Each row is a point. The last column is the point's height on a tilted bowl or saddle (a function of degree 2), plus a little noise. Along how many of its main directions does it bend up, bend down or stay straight?

Points (10 x 3):
30	-26	34
-10	1	-12
-23	-10	-16
54	33	51
22	-26	25
-21	28	-21
-40	45	-26
-6	48	-8
5	5	-2
40	-39	55
Directions: 2 up, 0 down, 0 straight

Points, 10 rows:
33	-49	-18
1	3	-8
-17	22	-29
-47	35	-74
-32	-53	-31
7	-25	1
28	-18	-7
-4	-52	-15
30	3	-15
14	26	-27
Directions: 0 up, 2 down, 0 straight

Points (18 x 4):
30	38	-6	-32
30	-52	12	47
42	-18	45	-25
20	3	-5	-17
-28	-38	-47	-64
5	-30	50	12
-15	55	-44	-7
41	0	13	-22
40	13	27	-45
-59	-19	3	-21
28	-37	14	20
7	57	-36	-9
-18	12	-37	-37
-22	-6	28	1
-12	-17	25	-2
17	8	10	-23
33	29	4	-36
10	51	13	-32
Directions: 2 up, 1 down, 0 straight

Points (24 x 5):
-19	38	-49	68	86
-14	-41	34	-14	4
33	-11	14	22	8
8	-9	-39	-18	-8
-13	19	-14	58	49
9	10	35	-25	16
32	-36	17	19	-2
13	-78	-15	22	-4
33	40	-29	53	72
-48	-39	1	23	14
-34	-18	10	32	16
-37	-43	55	16	33
-54	11	-26	6	28
-17	-25	-35	41	9
1	14	10	0	10
-18	-33	9	26	2
23	-46	25	-24	-5
9	-3	-5	-26	-6
4	-7	12	5	-1
-56	-51	-11	-34	22
38	-7	-2	-24	-5
-58	27	28	0	51
7	20	13	-34	14
42	-27	-12	21	-4
Directions: 4 up, 0 down, 0 straight

Points (25 x 5):
25	-13	18	-53	-10
-17	23	-2	-45	-13
10	35	-14	-11	-7
21	8	26	-11	-15
-27	-3	-57	30	-46
-12	8	28	-8	-14
-5	-13	88	-39	-43
2	-5	39	-21	-13
64	-10	-32	37	-55
-12	3	4	65	-48
-6	2	-5	52	-40
26	-46	23	27	-11
4	-30	10	17	-2
-2	34	2	-17	-13
-24	-39	19	74	-19
38	-26	46	20	-29
-13	-5	-18	-33	3
4	22	13	2	-16
25	-6	-21	69	-67
2	7	-8	-61	0
4	41	7	7	-20
-50	-26	-15	48	-27
13	-13	21	47	-29
30	-33	-13	-25	4
-40	9	-29	37	-48
Directions: 1 up, 2 down, 1 straight

Points, 47 rows:
49	12	9	10	9	-11	-9
43	5	-6	-9	-21	15	-1
-11	-75	-49	-17	-32	7	-22
-41	16	10	-28	-54	5	-40
41	26	39	22	-59	66	-65
27	57	-31	-35	-4	4	23
15	9	-60	9	53	-34	15
92	14	24	33	-24	6	-49
-73	25	-24	14	49	-6	13
37	-35	-3	-11	3	9	-20
-8	35	-22	-12	-78	-43	-29
-55	-42	25	0	3	-6	-11
-8	-7	-5	41	-33	19	-26
-2	4	22	-35	21	26	-18
-16	9	5	-11	21	-77	60
40	-19	-6	13	47	14	-29
-3	-31	-23	31	-46	4	-10
-26	9	40	-12	-2	-17	4
-34	-47	1	-7	13	-38	21
-2	26	26	-6	30	29	-18
-62	-3	-57	-12	-15	10	-14
-33	3	-18	-20	-5	-21	14
-56	-14	-14	28	-20	3	-19
27	-10	27	-50	-17	-11	-23
12	18	0	5	-41	48	-19
-18	-11	-3	25	-4	30	-26
-8	27	-23	17	-36	-31	4
24	45	-4	95	-27	-22	-75
24	-3	56	14	-27	15	-66
-35	16	4	5	38	-18	27
-43	7	20	-12	-1	-38	30
-12	23	13	-11	23	31	-14
11	-4	-24	27	18	-16	5
-36	-41	-14	7	-36	5	-19
-64	34	-5	-24	27	-14	30
11	-10	-24	-9	15	-14	11
5	-19	41	31	33	-21	-29
-10	-51	-72	39	57	-8	-17
14	25	26	39	-38	50	-59
-37	-6	10	5	43	1	3
0	10	-18	-2	4	-4	13
-34	41	-41	-18	-2	22	2
24	-10	77	-51	28	-12	-19
9	-4	-10	23	-1	0	-2
-4	-33	9	-30	-13	0	-20
4	-5	6	29	-77	-53	-45
16	-37	-18	40	24	46	-40
Directions: 1 up, 4 down, 1 straight
